Each row of a before or after table is a point. The points were changed in one or more steps. Then noise was added and the rows were shuffled. The steps act on columns, c1 being the first. What was done? A step turns or swaps two columns, mirrors them in a line or flattens them onto one, adds a multiple of one to another, or multiplies or shifts one. Angles are multiples of 10 degrees, from the lower column toward the higher: turns from -170 to 170, lines from 10 to 170 but not 90. Use the fewest steps. Two steps may share a column if one is a turn and the other turns, adds or multiplies; they go together, in the order done. Otherwise the lowest column goes first.

Before (9 x 3):
-0.006; 0.001; -0.064
-0.006; -0.083; 0.058
0.001; 0.003; -0.069
-0.034; -0.014; 0.028
-0.012; 0.039; -0.076
-0.026; -0.059; 0.028
-0.057; -0.036; 0.004
-0.012; 0.034; 0.009
-0.049; -0.072; 0.066
After:
-0.004; -0.091; 0.048
-0.038; -0.021; 0.014
-0.011; 0.022; -0.013
0.001; 0.032; -0.018
-0.056; -0.028; 0.016
-0.026; -0.056; 0.033
-0.013; 0.064; -0.034
-0.005; 0.029; -0.017
-0.048; -0.082; 0.045
Steps: flatten c2 and c3 onto the line at 150 degrees

Before:
-0.042; 0.038; 0.017; 0.002; 0.035; 0.019
0.053; -0.018; -0.071; -0.021; 0.004; -0.020
-0.017; -0.044; 0.058; -0.036; 0.087; -0.054
0.040; -0.009; -0.009; 0.012; 0.024; -0.043
0.052; 0.062; -0.044; -0.004; 0.006; -0.061
0.027; 0.008; 0.004; 0.030; -0.015; -0.060
-0.020; 0.006; -0.047; 0.027; -0.047; -0.049
-0.040; -0.010; 0.000; 0.032; 0.106; 0.010
-0.054; -0.004; 0.080; 0.055; 0.118; 0.023
-0.022; 0.008; 0.010; 0.044; 0.046; 0.072
0.042; -0.008; -0.064; -0.011; 0.033; -0.091
After:
0.032; 0.014; -0.005; 0.026; -0.014; -0.054
0.060; -0.019; -0.065; -0.023; 0.000; -0.012
0.047; -0.009; -0.008; 0.015; 0.026; -0.033
-0.036; -0.014; -0.006; 0.035; 0.106; 0.002
0.066; 0.066; -0.043; -0.008; 0.003; -0.051
0.053; -0.007; -0.057; -0.012; 0.035; -0.079
-0.036; 0.005; 0.000; 0.047; 0.050; 0.061
-0.045; 0.035; 0.007; 0.000; 0.038; 0.010
-0.006; 0.007; -0.055; 0.029; -0.044; -0.052
-0.006; -0.043; 0.069; -0.037; 0.087; -0.054
-0.059; -0.004; 0.061; 0.057; 0.120; 0.014
Steps: turn c1 and c6 by 10 degrees; add -0.3 times c4 to c3

Before, 14 rows:
0.000; -0.031; 0.047; 0.030; 0.000; 0.011; -0.100; -0.015
0.034; 0.002; -0.019; 0.031; -0.065; -0.095; -0.069; -0.038
0.013; 0.021; 0.004; 0.082; -0.009; -0.023; 0.042; 0.074
0.076; -0.023; -0.028; -0.072; 0.040; -0.037; -0.012; 0.026
-0.017; -0.007; -0.023; 0.006; -0.028; -0.040; -0.010; 0.063
0.031; 0.068; 0.037; 0.000; 0.059; -0.006; -0.045; 0.054
0.010; -0.041; 0.102; -0.006; 0.057; -0.009; 0.017; -0.003
-0.046; 0.038; -0.022; -0.004; -0.031; 0.056; -0.026; 0.039
0.051; 0.039; 0.027; -0.010; 0.040; -0.037; 0.021; 0.016
0.006; -0.035; -0.041; 0.043; 0.000; -0.012; -0.042; 0.003
-0.089; -0.090; -0.003; -0.003; 0.041; -0.043; 0.037; 0.041
0.026; 0.004; -0.029; -0.058; 0.024; -0.057; 0.003; 0.108
0.000; -0.025; -0.033; 0.034; 0.027; -0.074; -0.048; 0.117
-0.032; -0.025; 0.048; 0.080; 0.075; -0.004; 0.027; 0.056
After:
0.006; -0.033; -0.041; 0.040; -0.007; -0.012; -0.034; 0.079
-0.095; -0.085; -0.004; -0.005; 0.040; -0.044; 0.068; -0.045
-0.033; -0.024; 0.048; 0.082; 0.078; -0.005; 0.067; -0.023
0.080; -0.021; -0.031; -0.072; 0.039; -0.040; 0.018; 0.037
0.050; 0.043; 0.027; -0.011; 0.032; -0.033; 0.030; -0.021
-0.013; -0.008; -0.014; 0.011; -0.037; -0.036; 0.043; 0.045
-0.002; -0.040; 0.053; 0.040; -0.001; 0.010; -0.117; 0.165
0.010; -0.038; 0.100; -0.010; 0.053; -0.005; 0.023; -0.036
0.035; 0.000; -0.026; 0.033; -0.067; -0.092; -0.105; 0.102
-0.001; -0.021; -0.029; 0.024; 0.022; -0.069; 0.051; 0.134
-0.051; 0.036; -0.030; -0.008; -0.028; 0.057; 0.008; 0.068
0.010; 0.019; 0.006; 0.079; -0.013; -0.024; 0.107; -0.037
0.022; 0.008; -0.026; -0.053; 0.026; -0.059; 0.098; 0.047
0.033; 0.066; 0.036; -0.007; 0.059; -0.012; -0.002; 0.104
Steps: multiply c7 by 2; turn c7 and c8 by -60 degrees

Before (10 x 11):
-0.013; -0.037; 0.018; -0.008; 0.023; -0.008; -0.027; 0.029; -0.018; -0.017; -0.051
-0.002; -0.001; 0.074; -0.049; 0.045; -0.036; -0.037; -0.050; -0.021; 0.044; -0.048
0.089; 0.008; -0.043; 0.037; 0.057; -0.020; -0.043; -0.060; 0.025; -0.063; 0.045
0.045; 0.013; -0.034; -0.068; 0.038; -0.060; 0.011; 0.028; -0.027; -0.042; 0.036
0.074; 0.030; 0.061; -0.024; 0.001; 0.051; 0.011; 0.021; -0.013; -0.061; -0.048
0.081; 0.102; -0.043; 0.044; -0.041; 0.066; 0.029; -0.041; 0.031; -0.006; -0.001
0.080; -0.015; 0.019; -0.004; -0.042; -0.032; 0.049; -0.027; -0.042; 0.013; 0.026
-0.033; -0.018; 0.025; -0.001; -0.001; -0.072; 0.053; -0.016; 0.067; 0.014; -0.028
-0.041; -0.026; 0.066; 0.036; 0.064; -0.006; 0.038; 0.028; 0.020; 0.048; -0.024
0.075; -0.008; -0.020; -0.054; -0.010; 0.046; 0.055; -0.100; 0.013; -0.023; -0.051
After (10 x 11):
0.076; 0.090; -0.032; -0.025; 0.009; 0.030; 0.000; 0.022; -0.089; -0.062; -0.047
0.044; 0.074; -0.013; -0.069; 0.010; -0.078; 0.039; 0.030; 0.068; -0.040; 0.036
-0.002; 0.057; -0.043; -0.048; -0.037; -0.054; 0.044; -0.049; -0.101; 0.043; -0.048
0.091; 0.069; 0.038; 0.037; -0.044; -0.041; 0.059; -0.060; 0.051; -0.063; 0.048
-0.014; 0.022; -0.023; -0.009; -0.027; -0.028; 0.021; 0.030; -0.015; -0.017; -0.053
0.081; 0.164; 0.043; 0.043; 0.029; 0.047; -0.041; -0.042; 0.049; -0.008; 0.002
-0.041; 0.033; -0.004; 0.036; 0.040; -0.023; 0.064; 0.025; -0.112; 0.045; -0.025
-0.033; 0.042; 0.054; 0.000; 0.053; -0.092; 0.000; -0.016; -0.075; 0.014; -0.027
0.080; 0.045; -0.045; -0.005; 0.049; -0.051; -0.042; -0.029; -0.006; 0.013; 0.028
0.074; 0.050; 0.020; -0.055; 0.052; 0.027; -0.009; -0.098; 0.024; -0.022; -0.051
Steps: shift c2 by 0.060; turn c3 and c9 by -110 degrees; multiply c9 by 1.6; swap c5 and c7; shift c6 by -0.020

Before (9 x 14):
0.063; -0.028; 0.055; -0.035; 0.051; 0.032; -0.029; 0.023; 0.007; -0.057; -0.009; 0.115; -0.050; -0.053
-0.048; 0.021; 0.022; 0.078; 0.031; 0.051; 0.016; 0.038; 0.050; 0.045; 0.025; 0.006; -0.016; 0.031
0.069; -0.001; -0.037; 0.048; 0.040; 0.081; 0.073; 0.049; 0.032; -0.038; 0.053; 0.009; -0.014; -0.031
-0.010; -0.056; -0.035; -0.026; -0.018; 0.045; -0.010; 0.032; 0.015; 0.017; 0.037; 0.012; -0.074; 0.009
-0.027; 0.002; -0.036; 0.084; 0.086; -0.041; 0.045; 0.082; -0.069; 0.056; 0.071; 0.014; 0.030; -0.049
0.006; -0.064; 0.008; -0.047; -0.041; -0.005; -0.015; -0.022; -0.050; -0.038; -0.015; 0.017; 0.030; -0.054
-0.003; -0.068; -0.046; 0.065; 0.028; 0.032; 0.044; -0.041; 0.054; -0.061; 0.051; -0.011; 0.010; 0.013
-0.012; -0.018; -0.022; -0.031; -0.041; -0.032; 0.063; 0.075; 0.040; 0.028; 0.017; 0.004; 0.051; 0.022
-0.015; 0.026; -0.049; 0.053; 0.083; 0.034; 0.000; 0.011; -0.056; -0.055; 0.070; 0.062; -0.078; 0.045
After (9 x 14):
0.010; -0.082; 0.008; -0.046; -0.042; -0.007; 0.005; -0.020; -0.053; -0.014; -0.021; 0.000; 0.028; -0.032
-0.035; 0.029; 0.023; 0.075; 0.031; 0.052; -0.003; 0.036; 0.060; 0.063; 0.021; -0.013; -0.023; 0.017
0.061; -0.009; -0.037; 0.049; 0.035; 0.084; 0.091; 0.049; 0.032; -0.014; 0.052; 0.027; -0.018; -0.030
-0.003; -0.055; -0.040; 0.069; 0.031; 0.034; 0.015; -0.047; 0.059; -0.041; 0.052; -0.006; 0.003; 0.038
-0.017; -0.020; -0.036; 0.080; 0.087; -0.044; 0.085; 0.085; -0.070; 0.074; 0.077; -0.008; 0.030; -0.052
-0.012; -0.009; -0.025; -0.032; -0.042; -0.030; 0.050; 0.080; 0.038; 0.049; 0.024; -0.003; 0.045; 0.031
0.001; -0.053; -0.030; -0.021; -0.017; 0.053; -0.036; 0.031; 0.010; 0.038; 0.035; -0.001; -0.079; 0.027
0.095; -0.041; 0.057; -0.033; 0.049; 0.034; -0.003; 0.024; 0.002; -0.041; -0.011; 0.043; -0.052; -0.040
0.008; 0.038; -0.047; 0.053; 0.089; 0.038; -0.025; 0.005; -0.053; -0.034; 0.073; 0.001; -0.071; 0.029
Steps: flatten c1 and c12 onto the line at 20 degrees; turn c2 and c14 by -20 degrees; add -0.7 times c14 to c7; shift c10 by 0.020
